Each row of a before or after table is a point. The points were changed in one or more steps. Then noise was added and the rows were shuffled. The steps act on columns, c1 being the first. Name the steps. A step turns or swaps two columns, mirrors them in a line or flattens them onto one, adds a multiple of one to another, or multiplies or shifts one. Angles are multiples of 10 degrees, from the lower column toward the higher: turns from -170 to 170, lines from 10 to 170 but not 90. Use the fewest steps. Two steps may share a column if one is a turn and the other turns, adds or multiplies; they go together, in the order done. Otherwise the lowest column goes first.

Before (8 x 3):
[[-20  -5  26]
 [ 22   1  27]
 [-12 -24  70]
 [-71  -2  19]
 [ 20  25 -18]
 [ 28  -2   1]
 [ -8  20  -6]
 [ 24 -51 -55]]
After, 8 rows:
[[  1 -33  73]
 [-33   7 -16]
 [-22  13  17]
 [  3  29  16]
 [ 39 -37 -49]
 [ 22  10  -2]
 [-42 -29 -49]
 [ -4 -17 -30]]
Steps: turn c1 and c2 by 30 degrees; turn c1 and c3 by 140 degrees

Before, 13 rows:
[[-26  42   5 -30  -4 -31 -27 -16]
 [ 11   3 -16  -2 -16   6  36 -36]
 [ 45 -16  24 -42  57 -25 -15   2]
 [-34 -13  51 -32  25  -8  22 -54]
 [ -6   7  47  19  26 -51 -25 -17]
 [-13  -1  72   4  -3 -24   1  -4]
 [  2   6  -9 -20  23  27 -80   4]
 [ 27 -14  27  19  -5 -29  33 -14]
 [  5   7  -9 -30   1  -5  -7  14]
 [-20  32  58   7  52 -30 -16 -19]
 [ 58 -13  13 -59  37 -19  23 -25]
 [ -9   2  -7 -14  21 -24 -16  20]
 [ 46  33  13  -1 -22 -35  26  39]]
After:
[[  9 -13  -9  19  18 -29 -14  15]
 [-56  12  21  24  69 -27  24 -25]
 [ 36  31  83  17  35 -11  18 -46]
 [  0   3 -14  19  23  38 -81   8]
 [ -5  -6 -16  -2  27  -9  -7  17]
 [-47  -5  22 -19  -6 -45  26  53]
 [ 12  -1 119  -2  -5 -31  -1  -5]
 [-11  34 -23 -14  -1   8  38 -22]
 [ 15  34  93  51   2 -38 -11  14]
 [-27   1  47  -1 -21 -40  32 -17]
 [-47 -14  39  49  49 -36 -17 -15]
 [  7  18  78  29 -14 -66 -22  -8]
 [ 25  40   9  -7  27 -43 -26  21]]
Steps: multiply c1 by -1; turn c2 and c8 by 50 degrees; multiply c3 by 1.6; turn c4 and c5 by -80 degrees; multiply c6 by 1.3

Before:
[[-33  17 -22 -52 -46 -34  29 -54 -24 -45   9  63]
 [-30 -14   1  54   4 -11  12  -4 -31 -20  52  -2]
 [-28  22  32 -20 -34 -24  39  12 -53  33 -13  72]
 [-48  19  47  35   7   8 -18  21  30  32 -20  21]
 [-65 -18  18   9  33  54  -1  -6  -6  29  28   6]
 [-14   4  27 -34 -41 -41 -22 -37  17  10  63  -3]
 [ -5  48  60  17 -19 -15 -41  12 -20 -39 -13  28]
 [  6  -4  11   5  18  -4   4   9  -3 -11 -31 -22]
 [-20  -3   5 -14  12 -43 -15  52   2 -54  40 -58]
 [ 54   1 -29  43   3  12  -7  26  12  25  24  44]
 [-45  41   2 -28  20 -24 -71 -34  16  14 -18   4]
 [ 22  68   3  26 -45  17 -20 -11  12  23 -14  10]]
After (12 x 12):
[[-58 -11   9  39  23  23  51   4 -22  34   3  32]
 [ 43 -27  11   8  27   3 -27   3 -17  41  37  56]
 [-57  12  68  -5 -33  25  12  20  12   2 -37  13]
 [-22 -26  18 -71 -37  36  32 -43  29  14  10   6]
 [-76 -49  -3 -17  -6 -30  17  32 -44  35  14  17]
 [-40 -45 -14  -4  -3 -20  -2   3  25   7  76  10]
 [-42 -13 -27 -41 -54  -4 -27 -48  40 -51 -18  74]
 [-37  -8 -44  -4  14 -32  25 -37  49  24 -33  81]
 [ 11  38  19  26 -10   1   6 -46 -20  23   2  20]
 [-16  19  29  21  11 -10  66 -19  23 -37  18  40]
 [ -2 -35  -5  27   9  -1   9  19   3 -16 -11 -11]
 [-31 -32  13 -39  52  24   6  13  36 -44  31 -48]]
Steps: shift c1 by -10; shift c2 by -30; turn c3 and c7 by 100 degrees; turn c4 and c11 by 50 degrees; turn c10 and c11 by -20 degrees; swap c5 and c8; turn c6 and c9 by -120 degrees; shift c12 by 10
